Rows are points. Each copy is the shape, with its points in the same order, turned, moved and blurred by noise. Some copies are also mirrored. Which?

Shape:
-17 -35 21

34 -56 -7

5 21 -5

-20 -26 39

6 3 -17

-1 7 10

-14 6 -18

-4 -8 37
Copy 1:
-26 3 39

19 -33 60

19 8 -14

-31 25 41

8 -8 5

-1 20 6

-6 -9 -15

-11 33 32
Copy 1 is: only turned
Copy 2:
-30 -4 -24

23 -16 -47

10 24 22

-45 -19 -6

12 23 5

-10 3 15

-2 40 8

-23 -19 8
Copy 2 is: only turned
Copy 3:
-28 -35 -8

24 -38 -42

5 18 15

-32 -39 11

5 13 -5

-7 -2 15

-14 20 -4

-14 -31 21
Copy 3 is: only turned

Shape (10 x 6):
12 -11 2 14 -10 11

44 -6 -34 7 14 -14

24 -39 14 -5 -19 -25

11 20 -14 0 31 31

-24 9 -3 -4 -2 0

5 -27 0 11 -15 30

10 10 32 -2 -8 1

-16 29 -34 -19 -14 -36

25 4 -1 0 32 -38

-15 28 -8 20 12 -19
Copy 1, 10 rows:
18 14 0 10 -24 -17

-17 25 10 -11 1 -48

30 -8 33 -17 -28 -33

-4 17 -26 33 22 -22

6 -1 -4 6 0 18

20 3 -5 26 -39 -19

45 7 -4 -3 3 -6

-23 3 0 -41 9 25

5 15 34 -10 31 -26

0 29 10 0 17 21
Copy 1 is: only turned
Copy 2, 10 rows:
1 3 -14 19 -32 2

28 26 -20 -4 -35 39

23 -11 23 31 -39 25

-30 24 -36 -10 -13 16

-4 1 -2 6 12 -4

-7 -8 -10 12 -45 -15

-15 11 -1 44 -11 15

29 29 12 -7 32 8

15 10 -14 13 -5 59

11 8 -31 13 25 12
Copy 2 is: only turned
Copy 3, 10 rows:
-2 -12 -7 -3 -18 4

30 23 -1 -35 -29 16

-36 14 -5 -34 -5 16

43 -9 19 14 -15 -10

7 1 -11 17 19 -6

-9 -30 -9 -7 -22 -10

-15 5 18 22 -7 13

28 44 -33 17 28 -2

24 30 21 -23 10 29

32 2 -11 14 25 26
Copy 3 is: mirrored
Copy 4:
8 -15 -9 27 -18 16

50 -25 8 11 3 38

26 -37 -12 20 -6 -29

2 7 -22 21 15 60

-17 8 0 7 2 13

-6 -28 -16 31 -31 21

7 17 -23 18 -3 -5

3 14 37 -29 4 9

37 -8 7 17 42 7

-2 20 29 20 13 19
Copy 4 is: mirrored

Shape:
-6 17 -8 -29 -30 6 -20 -17

-7 32 -8 -25 -28 15 9 -19

-22 -22 1 2 -2 7 11 -23

-18 -15 8 15 18 17 4 17

-26 -24 -46 -6 5 30 34 34

-36 -26 -52 -20 12 17 19 25

-33 -18 25 19 5 16 4 -8

-29 -1 -53 1 -3 15 35 13

0 -6 9 3 -47 6 -13 -16

18 11 -6 -11 -24 28 -10 -32

3 4 20 -23 -41 12 7 -13

5 -2 8 7 2 -14 5 -9

-27 -10 11 32 -1 8 -6 3
Copy 1:
-7 27 29 -4 -10 18 -9 22

8 32 16 16 -4 23 -11 39

15 -9 -20 9 -18 19 1 3

-3 1 -26 31 17 20 14 -18

-8 51 -51 39 -26 14 21 -12

-18 47 -50 13 -28 19 27 -11

0 -27 -21 27 4 33 1 -7

-7 46 -51 29 -24 2 7 15

-3 -4 33 22 -18 6 -14 7

23 24 26 9 -7 17 -28 5

14 10 35 29 -13 24 3 20

16 -5 -3 8 11 -8 12 5

-15 -21 -20 30 9 12 -5 -7
Copy 1 is: mirrored
Copy 2 (13 x 8):
37 -22 -11 1 -5 26 -27 -11

37 -26 -6 -1 -9 24 -11 -39

-2 -10 16 10 7 25 18 -1

-9 20 8 2 -9 -6 19 2

-6 16 -1 -60 -2 17 37 -10

-9 23 -10 -56 17 30 22 -4

-4 15 29 25 -7 15 19 1

13 6 -15 -42 12 22 45 -21

41 -31 17 11 -17 17 0 12

20 -44 -14 9 -28 21 -7 -13

31 -33 25 3 -16 11 -16 -17

10 -17 3 16 14 -11 9 -2

14 17 10 19 -9 5 28 12
Copy 2 is: mirrored

Shape, 14 rows:
10 -22 5 24 -2 -6 -13 -38 14

15 -1 -3 -4 0 1 -20 17 0

-11 -17 20 1 9 1 17 -47 -9

7 -13 21 -15 6 -28 -21 11 4

0 4 21 -8 10 -1 60 23 -6

16 35 -35 38 16 2 -24 -11 -9

-5 -11 7 -12 17 8 -22 8 10

17 -13 5 -17 -16 -4 11 4 -14

12 -11 13 -16 -12 -3 -12 -19 -9

9 -16 20 -6 11 2 -14 18 -19

-20 -3 24 -5 -9 3 -5 22 -16

12 12 19 -9 12 2 19 5 -12

11 12 -42 4 -3 -17 3 12 -21

-28 16 20 -4 1 -25 19 19 49
Copy 1:
6 -29 -1 -17 15 17 -41 0 5

16 -11 7 28 -5 -15 -6 4 6

-6 -1 -22 3 37 30 -29 -2 7

22 -16 -10 23 -13 11 0 -5 26

-19 10 -52 19 11 5 26 20 -21

22 27 17 3 -17 -23 -54 2 -15

-4 -14 15 35 -1 5 -12 4 17

23 -8 -19 12 20 -12 7 -2 5

25 -14 -7 15 25 10 -9 -18 11

21 -18 -17 44 7 -2 -11 17 8

18 -2 2 36 10 24 13 26 -1

3 5 -30 30 2 5 3 -4 -17

27 34 -9 4 -3 -35 -6 12 10

-21 0 -5 -1 -34 39 36 -6 0
Copy 1 is: mirrored
Copy 2:
8 -19 19 -13 1 16 1 -26 27

11 24 -20 -5 1 -2 -8 -9 5

8 -27 30 4 -28 22 -5 11 15

20 1 -24 -28 -8 -11 5 9 10

-3 9 -9 17 -2 36 15 51 -22

6 -5 -1 24 25 -11 -25 -47 -20

11 15 -14 2 -22 -9 11 -8 13

6 18 -7 -10 -1 18 -21 24 13

21 8 8 -15 -13 5 -19 5 18

23 11 -33 -4 -21 15 -7 4 7

2 20 -18 -16 -35 13 -4 9 -18

22 8 -4 13 -4 16 -2 22 -13

-18 6 -19 12 23 -7 -37 1 -8

-17 10 7 -20 1 -13 51 23 -21
Copy 2 is: only turned
